Rows are points. Each copy is the shape, with its points in the same order, turned, moved and blurred by noise. Say if it was mirrored as well.
(in the rows, 128 means zero)

Shape, 8 rows:
[[141 157 110]
 [117 111 132]
 [177 171 126]
 [150 143  86]
 [160  88 132]
 [ 84  98 144]
 [175 121  78]
 [ 92 131 132]]
Copy 1 (8 x 3):
[[ 92 126 124]
 [145 112 138]
 [ 83 147  80]
 [ 86  98 115]
 [157  99  91]
 [165 114 170]
 [100  75  84]
 [133 123 163]]
Copy 1 is: only turned
Copy 2 (8 x 3):
[[ 85 109 130]
 [139 118 137]
 [ 56 132 154]
 [ 84 124 106]
 [134 164 139]
 [169  97 144]
 [ 83 158  94]
 [138  83 136]]
Copy 2 is: only turned
Copy 3, 8 rows:
[[ 97 151 115]
 [147 123 124]
 [ 99 186 145]
 [120 171  96]
 [174 163 134]
 [161  92 129]
 [149 188  82]
 [129  98 128]]
Copy 3 is: only turned
Copy 4, 8 rows:
[[106 159 122]
 [137 111 139]
 [ 79 179 136]
 [135 172 121]
 [137 135 180]
 [136  79 132]
 [146 190 144]
 [124 102 111]]
Copy 4 is: only turned

Shape (10 x 4):
[[ 99 154 147 130]
 [113 161  56 119]
 [136 138  88 138]
 [ 95 107 110 112]
 [131 149  89  63]
 [125  97 139 119]
 [128 148 106 140]
 [171 125 116  91]
 [120 154  61 140]
 [141 138 159 123]]
Copy 1 (10 x 4):
[[110 131 112  88]
 [122  45 141 112]
 [125  87 126 139]
 [122 119 167 113]
 [182  78 151  96]
 [139 148 149 132]
 [118  97 115 125]
 [183 114 127 139]
 [110  56 134 133]
 [146 146 101 117]]
Copy 1 is: only turned
Copy 2:
[[104 145 144 123]
 [151 222 148 125]
 [157 178 123 118]
 [152 152 168  93]
 [168 179 182 155]
 [160 117 145 105]
 [136 168 126 121]
 [187 141 139 160]
 [147 213 130 113]
 [134 114 130 142]]
Copy 2 is: only turned
